Every row gives one point. Examples show where two turns around zero, p and q, send a point. Where does a point land after both, in the order given? Backwards means that the second turn is done in reverse. Each puzzle has new turns, and all numbers are rounded.
(in the rows, 128 means zero)

Turn p:
[131  78 106] -> [ 94 115  87]
[119 196 152] -> [167 146 187]
[154 111 123] -> [129 139  98]
[101 163  92] -> [ 98 148 172]
[135  93 166] -> [152  94  97]
Turn q:
[100  88 133] -> [155 128 169]
[ 95 141 130] -> [104 131 154]
[141 144 200] -> [124 202 114]
[166 109  71] -> [155  70  96]
[168 159 129] -> [114 133  80]
[ 98 126 105] -> [117 104 155]
Where do these land?
q, then p: [ 46 157  78] -> [140  28 128]
p, then q backwards: [112 145 115] -> [102 132 134]
p, then q backwards: [158 143 156] -> [149  93 144]
q, then p: [145 113 123] -> [125 143 111]
p, then q: [124 106 153] -> [157 111 125]
p, then q: [183 105 144] -> [120  78  92]

Turn p:
[121 117 125 116 157 100] -> [108 107 126  96 119 124]
[124 144  96 152 132 103] -> [115  99 115 135 155 105]
[111 146 183 169 176 163] -> [132 197 144  82 164 107]
[159 164 115 165 149  95] -> [130 114  76 115 168 101]
[163 144 160 135 142 166] -> [171 172 113 112 130 127]
[124  55 152 101  78 165] -> [119 166 158 171  53 153]
[148 116 163  71  64 146] -> [150 146 127 162  84 203]
[127 158  64 129 156 110] -> [142  65 126 119 155  94]
[ 76 108  95 113  99 105] -> [ 86  88 165 158 123 139]
Turn q:
[ 84  92 112 116 195 108] -> [118  59  82 152 133  97]
[127 157 145 148 117  97] -> [147 118 163 139 137 155]
[ 83 168 151 169  53 131] -> [176 144 216 107 139 106]
[189  81 130 131 109 132] -> [ 91 144 111  77 106 164]
[141 101 110  63 111 140] -> [148 156  66 100 120 123]
[150 170  96 137 125 154] -> [123 171 142 163 100 128]
[123 126 152 132 185 135] -> [ 93 105 115 157 161 124]
Where do these land?
q, then p: [189 194 104  66  63 149] -> [227 125  94 149 203 144]
q, then p: [144  94 118 108 129 118] -> [141  99 147 147 112 128]
p, then q: [147 127 128 170 120 119] -> [138 106 137 157 100 130]
q, then p: [120 198  70  80 123 132] -> [154 132  57 172 175  99]
p, then q: [116 114 150 144 148  94] -> [163 117 113 141 134  99]
q, then p: [112 116 172 137 143 129] -> [113 129 144  86 112 116]
p, then q: [131  93 149 162 167 152] -> [186 128 135 149 140 158]
q, then p backwards: [ 65  87 133 157 131 131] -> [113 125  68 134 178 117]

Turn p:
[102 146 154 147 132 138 162 157 141] -> [100 125 127 156 140 127 151 154 166]
[113 125 121 125 151 113 140 152 119] -> [117 130 117 153 110 119 111 126 146]
[152 134 108 140 123 130 160 108 156] -> [131 122 132  87 104 125 149 151 141]
[138 123 140 141  93 155 139 176 114] -> [151 148 142 172 132 127 168 147 127]
[106 109 123 114 122 139 108 124 126] -> [125 143 121 132 144 122 110 133 102]
[139 146 112 103 119 102  85 124 146] -> [162 141 113 100 148 127 105  98 137]
[124 141 117 146 175 125 107 125 122] -> [124 109 144 131 121 147  83 126 145]
[136 112 153 123 130 130 136 129 143] -> [108 146 128 124 127 141 145 122 127]
[148 110 128 162  79 120 115 114 104] -> [167 107 115 132 126 152 159 132  88]
[121 132 123  78 158 128 127  71 109] -> [ 95 110 141  93 127  93  97  92 101]
Turn q:
[140 152  99 146 111 125 155 134 163] -> [108 125 144 151 122 161 111 164 145]
[116 131 100 144 106  95 161 136 123] -> [140 110 155 134 125 177 125 139 115]
[117 140 163  83 126 149 105 107 103] -> [118 137 127  80 125  77 140 121 111]
[135 117 124 133 148 112 142 113 131] -> [117 125 123 137 120 147 142 107 133]
[110  99 186 100 123 133 123 131 157] -> [112 145 159 139 164  81 140  99 119]
[104 140 123 151 134 130 144 129 119] -> [146 140 135 117 133 152 139 137 141]
[121 114 142 150 105 122 135 107 125] -> [126 145 139 118 143 147 109 108 119]
[153 136 117 152 145 105 112 148 125] -> [150 127 114 158  95 135 118 126 135]
[175 127 101 126 147 156 119 161 119] -> [137  89  90 143 113 110 110 142 161]
[110 124 125  95 133 154  85 114 115] -> [125 134  93 103 140  91 143 138 102]
Where do these land?
q, then p: [107 143  95 119 122 135 142 145 146] -> [119 152 136 164 115 133 134 143 145]
p, then q: [121 135 121 146 142  99 100 107 105] -> [123 124  82 126 147 122 114 112 113]
q, then p: [139 156 133 115 126 114  90 138 130] -> [165 115 104 146 130 126 145 115 131]
q, then p: [114 123 146 125 132 120 109 156 114] -> [138 117 129 120 104 140 145 102 133]
q, then p backwards: [128 105 130 100 130 131  86 120 122] -> [106 114 122  98 100 115 133 111 110]
q, then p: [147 111 153 121 133 128 225 102 125] -> [ 45 153 125  95 168 134 134 144  99]
p, then q: [141 127 151 126 146 165 183 113 111] -> [146 139 188 115 160 134 140 106 120]
q, then p backwards: [134 123 111 139  93 135 119 133 125] -> [106 123 110 139 136 133 101 118 128]
p, then q: [143 116 101 145 132 131 121 146 153] -> [125 121 133 135 119 103 103 156 138]
q, then p backwards: [106 141 139 143 124 122 106 121 150] -> [128 103 127 114 119 149 121 151 139]

Turn p:
[158 169 103 162  97 150 103 128 118  95 165 145] -> [140 186 155 111 161 111 159 127 133 116 149  86]
[105 156 154 163 184 121 131 102 176 140 107 156] -> [161 139 143 140 152 180  72 124 146 142  82 141]
[162 119 159  83 182 100 177 162  80 123 139  68] -> [128 116  52 169  76  98 144  57 106 142 113 140]
[139 114 105 151 165 103 123 163 168 135 134 114] -> [120 166 133 127  76 155  94 120 113 125 120 128]
[ 88 146 119 126  80 121 113 158 123 156 126  87] -> [123 106 134  53 115 105 124 124 111 146 147 134]
[136 107  86 161  77  92  98 103 133 147  86  91] -> [ 64  97 151  83 127 136 103 138 103 102 130  78]
[116  91 150 168 135 133 177 148 114 120 124 124] -> [157 103 139 149  80 113 136 138 132 139  90 106]
[129  97 141 148 115 182  98 128 154 180 137 154] -> [115 123 198 121 117 138 135 138 181 117 132 164]
[153 166 126 146 106 173  98  78 158 116 153 146] -> [142 160 171 128 191 123 119 121 162  95 155 115]
[150 109 172  77  79 137 122 141 147 142 149 168] -> [143 103 118 125 122 155 175 137 174 103 184 156]
[142 131  99 129  91 122  83  98  72 134  99 149] -> [ 65 117 138 111 180 128 170 144 119 131 126 103]
[111 122 165  84 174 164 181 164 106  85  83 101] -> [148 111  51 169 101  73 110 136 161 172 103 145]
[ 58 115 169 142 174  97  80  90 177  80 119 125] -> [152 110 147 166 152 178  46 141 115 197 157 118]
[111 190 100  75  82 100 162 177  89  91 171 162] -> [181 161  61  84 145 108 200 155  80 130 158 135]
[161  89  72 106 179 125 175  81 107 177 127 131] -> [ 84 121 127 182 123 119 132 120  86  64  72 172]
Turn q:
[171 155 180 122  89  77 140 125 130 161 132 168] -> [120 166  80 155 129 185 161  77 122 111 107 134]
[186 115  91 146 131 150 181  84 117 118 178 170] -> [181 181 127 195 146 117 124 136 115 118 191 128]
[146 181 105  96 140 134  78 101 176 184  97 136] -> [ 65 156  94 116 165 124  96 125 125 114 108  54]
[155  92 118  88 140 145 124 125  77 127 123  87] -> [145 128 166 137 127 110  86 131 171  85 110 152]
[101  82 172 148 111 110  83 147  97  90 113  81] -> [152  85 161 108  88 112 149 126 134 137  53 160]
[ 87 111 144  95 144 127 101 160 173 181  98 158] -> [ 36 110 100 100 116 102 133 107 115 115 129 132]
[166  78  71 183  87 122 179 133 133 105 146 143] -> [197 146 161 159  92 113 130  83  98 145 189 118]
[108 144 105 111 117 162 176 148 140  86 134 135] -> [140 100 123 129 104 154 106 162 128 140 187 129]
[ 94 166  82 183 135 167  76 182  90 120  94 158] -> [121 103 132  96 110  88 177 143 202 177 149  65]
[ 96  95 155 110 143 142 162 115 154 129 164  97] -> [109 110 149 141 139 131 103 150  86 135 134 187]
[129 110 148 157  81  80  77  96  83  90 177  97] -> [179 168 175 136  94 143 166 146 116 141  48 141]
[135 155 124 157 133 137 107 128 161  78  98 161] -> [153  98  85 123 121 118 152 147 111 136 132  74]
[145 171 136 130 154 168 110 130 169 188 144  88] -> [ 68 114 146 156 196 139 103 126 127 146 116  93]
[ 79  93 157  99 140 122 166 110  94 165  97  96] -> [111 129 123  92 136 115  85 111 147 136 114 212]
[122 171 132  96 175  76 161 134 127  99 124 146] -> [142 127  98  77 159 170 149 150 122  85 154 140]
Where do these land?
p, then q: [126 151 133 132  68  83 180 178 154 135  90 144] -> [132 106 157 136  75 145  58 127 145  76 156 101]
q, then p: [ 86  83 141 180 177 177 123  63  99 161 147 120] -> [128 140 112 107 113 234 144 109  99 148  70 148]
q, then p: [106 116 118 134  98 151  65 124 128 136 158 158] -> [155  95 117  58 111 127 122 128 116 137 110 109]
q, then p: [135 166 135  99 125 105 119 129 161 123  67 145] -> [ 84 136 116 135 138  76 100 154  99 121 154 137]
p, then q: [128 160 108 135  79  97 176 152 154 112 109  91] -> [149 135 171 110  92 150  88 142 143  73 111 102]
p, then q: [171  91 198  91 132  77 112 135  93 101  83 113] -> [125 152 187 131 120  74  76 120  90 192 162 134]
p, then q backwards: [162 134  86 171 128 142  85  87 162 144 176 142] -> [165 121  78  99 142  93 128 134 123 168 187  97]
q, then p: [ 96  84 101 159 163 173 147 160 130 118 116  77] -> [121  85 145 161  91 196 154 103 124 140 160 147]
q, then p: [149 114  83 103 100 167 127  73 145 150 178 164] -> [153 168 154  63 145 127 139  87 107 172 125  88]
p, then q backwards: [144 138 158  76 133  97 146 179 154 118  93 140] -> [113 164 159 103  98 129 159 124 111 107  86 178]
p, then q: [138 138 177  96 138  91 130 124 105  44 108 163] -> [134 130 200 139 179  99 107 101 130 155 179  95]
q, then p: [ 99 103  72 148 176 124 108  93  94 164 183 133] -> [190 139  76 106 133 182 137  77 115 161 114 145]
p, then q: [126 135  85 154 144 190 106 101  69 159 146 116] -> [129 129  69  71 161 146 164 117 120 129 106 180]
q, then p backwards: [168 151 185 119 135 108 149 171 126 111 121 155] -> [171 122 170  89 118  91 154 109 122 150 129 161]
p, then q backwards: [ 87 156 140 123 124 138 149 150 147 144 144  59] -> [105  76 102 141 122 120 156 113 127 118  67 110]
